Each row of a before or after table is a point. One or more steps were done to the points. Then noise was added and the rows were shuffled. The steps act on how far a point lies along the listed directions, d1 being the first. Name the steps. A step turns or swaps two directions, mirrors them in a line or flattens them onto one, adds a multiple of one to another, or multiplies one. Angles are multiples of 10 degrees, from the lower direction toward the higher: turns from -170 to 170, lines from 10 to 170 but not 90. Use the fewest steps. Two steps may share a direction if one is a turn and the other turns, adds or multiplies; they go together, in the order done. Otherwise the lowest direction goes first.

Directions:
(1): 33 13 -36
(2): 38 -16 29
(3): 4 46 20
Before (13 x 3):
-40 45 -52

20 -27 27

4 -50 16

-3 14 38

-6 -44 11

-23 30 10

1 9 38

14 -55 9

-39 10 -40

0 35 23

-5 16 -55

-35 45 -35

23 -32 7
After (13 x 3):
15 14 20

-41 18 -33

18 -39 5

10 32 21

24 -33 14

11 -54 -6

-41 51 -22

-32 12 -28

17 12 22

12 -48 -4

-10 34 6

3 -38 -12

-46 51 -30
Steps: multiply d1 by 0; turn d2 and d3 by -10 degrees

Directions:
(1): 24 -43 -44 -25 -6 16 33 -20
(2): 0 49 1 -27 30 -5 52 -1
Before (14 x 8):
-15 44 13 -6 22 -14 14 20

18 -84 -28 -8 -23 27 -9 -21

-18 5 49 21 9 -26 -71 35

-8 38 36 23 20 -19 11 2

-4 -5 -19 -7 9 16 27 -8

24 -95 -25 13 -53 24 -36 -11

-1 5 6 21 -4 -16 -29 12

16 -8 -13 -32 28 7 59 -5

8 -44 -38 -4 -21 19 -25 -8

-2 -31 -34 -20 5 16 12 -19

-3 29 -25 -33 35 -19 69 -16

26 -33 -42 -45 4 7 40 -25

10 -24 -15 -2 -9 10 8 8

17 5 -60 -48 14 5 73 -9
After (14 x 8):
40 -49 -50 -51 -2 26 68 -28

10 -16 -40 -31 2 12 31 -18

-10 18 -19 -31 23 2 33 -13

-33 67 26 10 28 -35 12 7

-12 19 1 3 18 9 27 2

6 -75 1 15 -18 -5 -68 6

17 -25 -31 -50 22 24 68 -25

-9 43 27 -6 42 -16 37 17

5 -29 -22 10 -12 -5 -20 3

-6 -1 36 48 -2 -14 -29 4

-19 86 0 -26 39 -18 46 17

9 -1 -11 -13 1 12 29 13

5 50 2 -41 29 -11 52 -12

-18 17 22 20 3 -18 -33 22
Steps: turn d1 and d2 by 70 degrees
